Every row gives one point. To make a cloud, some directions were put in groups of two or more. Within a group, all points are equally far from the middle, so they leave a hole (a ring in 2 directions, a hollow ball in 3). The other directions are filled evenly. Then the cloud was stretched, turned, moved and blurred a little. Count the holes, and give their numbers of directions, smallest first.

Cloud (15 x 2):
[[-11.3 -16.9]
 [-10.9 -17.2]
 [-20.3  -0.7]
 [-15.9 -13.1]
 [  1.0  21.9]
 [ 28.1  -5.6]
 [ -3.6  20.9]
 [  6.9 -21.9]
 [ 11.1  21.0]
 [-18.8  -7.2]
 [-17.2  10.8]
 [ 28.0  -6.9]
 [-11.4  17.6]
 [-14.9 -14.0]
 [ -5.2  20.5]]
Holes: 1 (2)

Cloud (20 x 3):
[[ -8.7  -1.1 -14.0]
 [-27.0 -14.3 -12.4]
 [ 10.9  33.4   9.9]
 [ -1.8   4.5 -18.8]
 [ 19.2   0.5  -5.6]
 [  4.1  23.7 -17.0]
 [ 15.1 -19.2  10.3]
 [ 15.6  12.2   9.1]
 [ 13.1  -8.0  -4.5]
 [-18.3   4.1  -2.3]
 [-21.3  -4.7   6.1]
 [-25.0  -4.5   3.2]
 [ -5.6  -2.4  25.3]
 [ -9.6 -19.7 -22.8]
 [  1.7  22.7   0.3]
 [ 22.1 -29.5 -17.4]
 [ 13.8 -19.5 -12.5]
 [ 20.2  10.3  -1.4]
 [-27.7   9.2  -2.5]
 [-30.6  20.3  18.0]]
Holes: 0

Cloud (30 x 4):
[[ 20.5  -9.1 -19.3   4.9]
 [ 20.9 -10.1 -18.3  -1.5]
 [ -7.3   3.0  -8.1  12.1]
 [ 10.8 -19.5  21.4  -0.4]
 [-12.3  14.8 -11.1  -1.5]
 [-16.3  12.2  31.5 -13.9]
 [-20.0  -1.2   5.4   6.9]
 [-14.8 -15.7  11.9  -1.3]
 [-19.5  35.2   6.0 -22.3]
 [-18.1  -6.1  -0.8 -14.9]
 [ 14.5   2.1  18.8 -19.0]
 [ 19.2 -10.4 -16.5  -7.2]
 [ -6.4  11.7 -13.4   3.1]
 [ 24.5 -27.6   2.0  15.1]
 [ 23.6   7.2   8.8 -15.0]
 [ 13.4  16.8  14.7   7.3]
 [-12.7   3.0  15.5  13.8]
 [-13.3  28.4  -6.6 -12.9]
 [ 26.2 -22.4   0.8  20.4]
 [ 22.8  14.8  -2.0 -12.7]
 [ 12.9  20.5 -11.4  -8.6]
 [ 14.7  -8.6 -14.5  17.5]
 [  3.0   3.2  12.2  20.4]
 [ 27.9 -12.0  11.7  14.5]
 [-22.5  15.6   1.9 -29.2]
 [ -4.5  30.0  -6.7 -11.4]
 [-16.2  34.9  18.8 -17.0]
 [  2.9  15.0 -16.4  -0.9]
 [-13.6  29.3  23.5  -9.0]
 [ 19.1  20.1   8.0  -2.9]]
Holes: 2 (2, 2)
